Rows are points. The points of each table are mixes of a few directions, plus a little noise. Count the directions of each table, and those that both share. Where both have some left over, give the other angles between the two spaces (their principal angles), to ten degrees, smallest first.

First (5 x 3)
[[ 17.2 -45.4   2.8]
 [  6.0 -15.9   1.0]
 [-20.3  54.5  -3.4]
 [  3.3  -8.9   0.6]
 [ -5.8  15.6  -1.0]]
Second (6 x 3)
[[ 26.2  47.4 -13.3]
 [ 17.0  31.0  -8.5]
 [ -1.9  -3.5   0.7]
 [-21.8 -39.4  11.1]
 [ -4.6  -8.4   2.3]
 [-15.3 -27.1   7.4]]
Directions: first 1, second 1, shared 0; angles 50

First (7 x 4)
[[ 22.5  -0.3  26.8  -2.3]
 [ 40.5  -0.9  51.0  -4.1]
 [-29.7   2.1 -38.2   2.8]
 [ 21.3  -0.4  24.7  -2.3]
 [-31.4   1.3 -37.1   2.0]
 [ -8.7   0.8 -10.3   0.0]
 [-13.1  -0.2 -19.1   1.4]]
Second (8 x 4)
[[  2.2 -19.1   9.9 -19.3]
 [ -4.8   1.9   6.5 -53.4]
 [-17.9 -10.7  10.1  22.4]
 [  2.5 -13.4   5.9  -6.9]
 [ 19.7  43.7 -28.9   6.3]
 [ 31.6  32.3 -30.1  20.8]
 [-21.9 -13.3  13.4  18.2]
 [-11.2 -21.4  13.4  11.9]]
Directions: first 1, second 3, shared 0; angles 60

First (8 x 6)
[[ 12.7  20.6  -8.2 -21.8  -0.9   5.1]
 [  6.9 -26.0   3.4 -28.7 -15.5 -12.1]
 [ -8.4   8.6   0.3  24.9   9.4   7.2]
 [-34.6 -14.3  12.1  78.6  19.6   3.5]
 [ -7.3   8.5  -0.3  21.0   8.6   6.3]
 [ -9.2 -30.2   9.2   8.8  -6.0  -9.6]
 [ 14.4  -6.8  -2.7 -37.7 -13.5  -6.6]
 [ 25.4  38.1 -14.8 -44.9  -3.3   9.4]]
Second (7 x 6)
[[-12.5   3.6   6.3   5.0   3.5 -11.6]
 [ 19.5  -3.4  -9.8  -6.8  -4.7  19.0]
 [-61.7  12.8  31.5  21.3  16.2 -60.0]
 [-26.4   5.5  14.0   9.3   7.0 -25.2]
 [ 36.4  -8.1 -18.2 -12.2  -9.6  35.6]
 [ 27.8  -6.7 -16.0 -10.1  -8.4  27.9]
 [ 16.4  -2.9  -7.6  -5.8  -3.8  15.3]]
Directions: first 2, second 1, shared 0; angles 60

First (10 x 8)
[[-19.6  -9.9  18.3  28.1   2.3  28.1  15.8   7.0]
 [ 14.0   9.5 -15.4 -19.3 -10.7 -36.0 -25.0  10.5]
 [  9.0  -0.2  -6.3 -20.8   8.6  -3.3   3.2 -25.3]
 [ 15.3 -14.2 -32.7  -9.2  18.1  26.9  15.3  33.1]
 [ -4.7 -20.1  -3.8 -23.4   6.6 -31.4 -22.5  -3.9]
 [ 22.3  34.6  -1.2 -16.5  -7.0  -5.5   8.8 -47.9]
 [-36.6  -3.1  45.0  40.9 -12.8   5.6  -0.3  -6.7]
 [  7.5 -31.1 -31.4 -19.6  23.7  10.4   2.1  33.4]
 [-16.0 -11.3   8.6  16.6  -6.6  -7.8 -13.2  28.6]
 [  8.6  46.4  18.8  22.4 -22.4  13.2  16.5 -30.1]]
Second (9 x 8)
[[ 26.2  28.3 -29.0   5.3   9.6   4.4  24.1  43.4]
 [ -6.0   5.7  16.3  -5.3  -7.7 -21.7 -10.5 -32.0]
 [ 25.7  32.6 -30.0   7.6  21.4  -7.9  34.5  52.7]
 [ -9.0 -24.0  14.8 -10.9 -33.8  27.5 -38.1 -42.0]
 [ 12.5  22.0 -10.8   3.9  13.2 -16.6  19.2  20.0]
 [-21.8 -20.6  29.1  -9.5 -21.8  -2.0 -33.6 -55.5]
 [ -2.5  -5.4  -2.4   3.0   7.4   3.7   5.9  11.1]
 [-16.7 -28.2   3.6   5.6  10.2  14.1  -0.2  11.1]
 [-10.0 -10.2   8.8  -0.6   0.9  -1.5  -4.1  -8.0]]
Directions: first 4, second 3, shared 2; angles 80

First (8 x 9)
[[ 11.3  -0.9  18.3 -34.6   9.5 -19.2 -23.8  -8.3  -2.0]
 [-14.6 -11.3  19.3  36.6 -27.8  33.2 -42.0 -14.3 -23.9]
 [ -3.6  -2.1 -14.9  17.1  -7.7   5.7  21.8   3.9  -0.5]
 [ 31.7 -23.8  15.5  31.3 -32.0   4.2   5.4   5.0  -0.5]
 [  5.3   9.2  18.9  -7.8  15.3  -2.8 -23.5  13.1  17.4]
 [-23.5  14.4 -29.9 -18.7  18.0  -6.1  25.1  -4.1  -0.8]
 [-11.1  18.2   8.2 -49.4  34.0 -18.3 -27.2  -6.9   1.7]
 [  2.5  -3.4 -37.5  24.0  -9.8   0.2  64.8  11.9   8.1]]
Second (9 x 9)
[[ 22.6   6.7  15.3  -9.8  15.4 -15.7  -2.4  22.7  29.3]
 [ 41.2  -1.6  15.5   4.7   3.4 -17.0  14.7  28.9  33.3]
 [ -9.4   2.1  -3.5  -4.3   2.9   2.2  -5.7  -4.1  -5.2]
 [ 48.2 -20.2   4.5  25.8 -25.0 -11.4  40.0  21.7  20.8]
 [ 19.7  -9.3   1.3  11.3 -10.3  -4.1  16.3   7.5   7.4]
 [-75.3  19.7 -16.8 -24.6  15.8  23.3 -45.4 -43.5 -46.8]
 [-26.1   4.5  -8.2  -5.3   0.6   9.2 -13.5 -16.8 -19.9]
 [-20.2  14.9   3.6 -17.3  19.1   2.2 -24.0  -5.1  -2.6]
 [  0.7 -13.7 -11.2  18.6 -23.9   7.0  18.9 -13.2 -16.5]]
Directions: first 4, second 2, shared 2

First (9 x 11)
[[-17.5  18.4   9.6   2.8  -1.4  10.8  16.0 -18.6  -4.0  20.2  -2.9]
 [ 32.4 -33.0 -17.3  -4.3   0.9 -20.1 -32.3  39.6   9.0 -39.8   8.2]
 [ 15.8 -16.8 -10.1  -2.6   0.5  -9.0 -14.8  20.1   4.3 -21.1   3.8]
 [-31.1  33.2  17.5   3.6  -1.9  18.5  30.2 -37.0  -7.6  39.9  -7.7]
 [  1.9  -3.9  -1.4  -1.9  -0.7  -1.9  -2.9   2.4   1.4  -3.7  -1.6]
 [ 18.8 -16.9  -8.2  -3.3   1.1  -9.6 -17.2  21.1   3.9 -23.2   4.2]
 [-54.2  52.3  28.5   7.3  -2.0  32.5  51.7 -64.7 -12.1  65.9 -13.9]
 [ 18.6 -17.2  -9.4  -1.1  -0.7 -10.2 -16.1  21.8   4.1 -21.9   5.7]
 [ 14.7 -12.8  -6.8  -1.4   0.6  -8.0 -14.2  16.7   2.6 -16.9   3.0]]
Second (9 x 11)
[[ 33.0 -10.9   0.7   1.4  -3.1  -7.8 -22.9  24.4   7.1 -31.7  -0.4]
 [ -1.3  -6.7  -4.1   2.0  -0.6 -10.9  -3.7  10.9   2.8   0.1   0.8]
 [-22.5   5.9 -11.2 -13.6   9.5  30.5  30.1 -44.4 -17.0  20.6  15.9]
 [ 37.2  25.1  41.6  24.2 -16.6 -16.7 -27.6  34.2  20.0 -23.6 -30.9]
 [-69.5 -21.0 -35.9 -13.0  12.0 -10.7  32.7 -19.2 -12.8  54.4  18.4]
 [ 33.3   6.3  20.0  14.5  -9.9 -14.7 -24.5  31.5  14.2 -25.5 -17.0]
 [ 22.6   6.6   3.7  -6.3   2.8  24.2   1.4 -15.9  -5.7 -16.8   5.3]
 [-11.4   8.1  -6.5 -12.4   7.1  29.4  23.6 -39.4 -13.4  11.9  12.1]
 [-18.0 -17.0 -11.4   1.9  -0.3 -24.8  -4.1  20.4   3.9   9.8   0.8]]
Directions: first 1, second 3, shared 1

First (9 x 12)
[[  3.1 -18.8  29.8  19.2 -14.5   5.6   6.5 -14.3 -29.1 -27.5  10.3   8.1]
 [  5.1 -25.1  24.5 -30.0 -13.5  17.0  -4.2   0.4  34.1 -23.6   2.4  48.7]
 [  2.6  -6.1  13.3  26.0  -2.0  -0.6   2.2 -10.5 -32.2  -5.1   3.7  -9.5]
 [  0.5  10.4 -13.1  -3.4   9.2   3.9 -26.3  16.7  -4.3  21.3 -27.1  13.8]
 [ -3.6  26.9 -42.9 -82.8 -14.1  -0.2 -16.8  41.6  64.5  -7.9 -22.8  38.6]
 [  0.7   0.8  -0.1  11.0   8.7   2.8 -11.8   3.2 -10.2  16.4 -11.6   1.2]
 [ -5.1  16.2 -17.3  -0.3  -8.8 -18.8  23.9  -4.4 -10.3 -12.5  17.8 -35.7]
 [ -1.6   4.5  -6.4  34.8  26.5  -5.9   3.3 -12.1  -9.6  37.6   3.0 -37.2]
 [ -0.9 -10.2  13.0  23.8   6.3  -5.4  23.4 -21.5  -4.9  -0.8  26.6 -28.8]]
Second (9 x 12)
[[ -5.5  30.2  22.1 -32.2  21.4   0.9  -1.4 -26.7 -54.7  33.5 -18.9   0.5]
 [ -1.2 -14.2  -8.0  12.2  -4.4  -5.6  -3.0  10.6  22.0 -14.1   4.2  -4.4]
 [ 14.4 -15.6 -13.9  52.0 -32.6   1.5   6.8  11.7  22.4 -13.3   8.5  11.8]
 [ -3.7  -7.5   3.7  28.0   0.9 -22.0  -9.8  -3.4  -8.3   2.6 -18.4  -8.8]
 [ 10.4 -15.7 -20.2  10.6 -23.3  18.7  11.2  21.8  45.6 -25.8  29.2  10.8]
 [-11.9   4.2   2.1 -55.1  25.2   7.8  -2.5   3.2   9.0  -4.9   9.9  -9.9]
 [ -1.3  19.9  16.3  -5.7   9.8  -4.4  -1.7 -20.7 -43.3  25.9 -18.8   1.1]
 [-19.8  13.6  14.3 -66.3  41.9  -3.3 -10.0  -9.4 -17.0  10.2  -7.4 -18.1]
 [ 18.1 -14.8 -16.1  56.7 -38.9   6.2  10.0  12.8  24.4 -13.9  11.9  16.4]]
Directions: first 4, second 3, shared 0; angles 30, 70, 80

First (8 x 14)
[[  9.9  45.1 -21.8 -24.0  -0.3  31.4   1.4  -8.5  14.5  16.9  -6.6  19.9
  -45.5   9.6]
 [  1.5   7.3  23.5  -5.6  21.3  15.7  17.2   9.3 -15.7 -42.9   8.6 -13.7
  -21.3  11.3]
 [ -5.3 -16.3 -25.1  12.2 -10.9 -23.5 -20.1  -6.6  18.0  36.0  -8.1   9.4
   33.7  -8.8]
 [ -3.6 -37.0  20.6   3.5 -56.1  -9.7  16.8   2.8 -17.3  19.5  -4.7  -7.8
   21.2 -11.7]
 [ 12.4   7.9  43.8  16.0   7.2 -20.0 -24.8  -7.0 -33.8 -12.3  23.5 -12.8
    3.5 -49.0]
 [-19.6 -31.9 -30.4  13.6  36.3 -15.6   2.5  11.7  26.9 -18.2  -9.5  -4.6
   38.3  36.1]
 [  5.5  24.4  10.0  -0.4  38.8   6.5  -7.5   0.6  -6.4 -30.0  11.7  -4.5
  -18.8  -1.9]
 [ -1.2   1.1 -20.8 -15.4 -35.1  15.6  14.9  -2.4  13.7  30.8 -15.9  13.8
  -10.5  14.1]]
Second (9 x 14)
[[ -0.3  -2.0   2.3 -13.3 -25.2  17.5  22.7   3.6  -2.4   3.4  -7.3   1.1
  -15.2  13.3]
 [ -1.0  -5.2   5.5 -31.8 -59.7  42.0  53.9   8.5  -5.8   7.7 -17.6   2.6
  -36.3  31.8]
 [  0.8   4.6  -4.7  27.8  52.2 -36.5 -47.1  -7.3   5.1  -6.9  15.4  -2.2
   31.6 -27.7]
 [  0.7   3.6  -3.8  22.3  42.1 -29.5 -37.9  -6.1   4.1  -5.5  12.3  -1.9
   25.5 -22.3]
 [  0.3   2.6  -2.6  15.7  29.7 -20.7 -26.8  -4.1   2.9  -3.8   8.7  -1.3
   17.8 -15.7]
 [  0.2   1.2  -1.1   6.6  12.7  -8.9 -11.5  -1.9   1.3  -1.6   3.7  -0.7
    7.8  -6.7]
 [  0.1   0.5  -0.6   3.3   6.2  -4.3  -5.7  -0.9   0.6  -0.8   1.8  -0.1
    3.7  -3.3]
 [ -1.2  -6.6   7.0 -40.5 -76.5  53.5  68.8  11.0  -7.3   9.9 -22.3   3.3
  -46.1  40.4]
 [  0.2   1.7  -1.7   9.7  18.5 -12.9 -16.5  -2.6   1.7  -2.4   5.4  -0.8
   11.1  -9.8]]
Directions: first 4, second 1, shared 1

First (8 x 18)
[[-18.7 -24.5  -2.0   8.4   6.3  11.9 -35.9 -10.8  20.2   7.3 -19.2  29.7
    7.6 -15.8  30.0 -22.6  27.1  10.1]
 [  7.5  23.6 -15.6 -10.4 -17.2  -3.8  29.1  12.8  19.4 -11.6  53.9 -14.8
   11.3 -13.8 -27.6  21.3   6.5 -16.5]
 [ 34.4  -2.4  21.7  10.4  11.1   7.4   6.2 -23.0  -3.9 -13.5  -4.0 -28.0
  -24.6  24.1 -47.1 -29.4 -51.7 -49.1]
 [-19.5  23.1  -9.7   6.7 -18.7  -5.4  40.4  15.5  13.6  -8.8  22.9   0.6
   32.8  -4.7 -14.4  38.0  20.4  11.9]
 [ -5.5   3.1  19.8 -10.2  -8.5  -5.0  24.4  14.2 -12.9   6.6  -8.8 -18.1
    6.5  13.0  10.5  19.4   2.4  15.7]
 [ -7.0 -12.4 -18.6 -10.9   9.5  -3.1 -39.1   3.1 -10.9  14.5 -11.0  24.7
  -11.0 -15.5  39.2  -7.9  17.7  24.4]
 [-23.2   0.1 -21.6  12.1  11.7 -11.6 -21.0   4.2 -29.7  10.2 -36.9  36.9
    3.1  -0.6  31.9  15.3  12.1  46.0]
 [ 32.0 -11.2  25.4  -7.6   6.0  10.0  -3.2 -14.4   3.3  -4.8   3.7 -31.4
  -25.5  13.5 -22.3 -32.5 -34.1 -41.5]]
Second (11 x 18)
[[ 25.9  -0.8  22.4  -3.8  14.5   1.5 -24.3  -9.5 -10.5 -18.6   3.9  12.7
  -22.4 -28.2  -6.6 -21.5 -12.6 -28.8]
 [  1.3 -29.1  -5.0  -9.4  -1.0  16.3 -20.8 -11.5  27.2  19.8  -1.5 -18.1
   -9.4  15.1  14.6 -34.2   1.3  -9.5]
 [ 14.0  12.8  15.5   1.8   8.4  -6.3  -4.8  -0.7 -18.0 -20.7   3.1  15.5
   -8.8 -23.8 -10.7   2.9  -8.2 -12.7]
 [ 22.9   8.9  22.1   0.1  13.5  -4.1 -15.4  -4.7 -18.4 -23.6   4.7  17.4
  -16.8 -30.9 -11.1  -8.0 -12.0 -23.2]
 [ 25.9   0.5  22.8  -2.8  14.2   0.5 -23.3  -9.2 -12.4 -19.5   4.4  13.7
  -21.7 -29.4  -8.0 -19.5 -13.3 -28.6]
 [  7.3   2.7   6.9   0.0   4.4  -1.4  -4.5  -1.3  -6.2  -7.4   1.5   6.0
   -5.7  -9.7  -3.4  -2.6  -4.3  -7.2]
 [  9.8  10.2  10.8   2.0   5.8  -5.1  -2.2   0.7 -14.1 -14.4   2.0  11.4
   -5.1 -16.6  -8.4   4.1  -5.5  -7.6]
 [ -8.5 -26.6 -13.7  -7.2  -5.9  14.4 -10.4  -7.1  29.0  25.3  -3.6 -21.6
    0.3  24.8  16.2 -23.2   5.9   1.9]
 [-74.0   7.3 -64.5  10.8 -40.9  -6.3  74.2  29.0  26.7  50.5 -11.7 -34.1
   65.8  79.6  18.3  66.6  37.4  84.8]
 [-17.8  26.4  -9.4  10.5  -8.0 -15.1  34.3  16.3 -17.3  -6.7  -1.1   7.7
   22.2   3.6  -8.6  44.1   7.4  26.3]
 [ -7.0 -11.8  -8.4  -2.9  -4.3   6.6  -2.1  -2.4  14.5  13.9  -2.4 -11.7
    2.6  14.5   8.6  -8.2   4.8   4.1]]
Directions: first 5, second 2, shared 1; angles 60
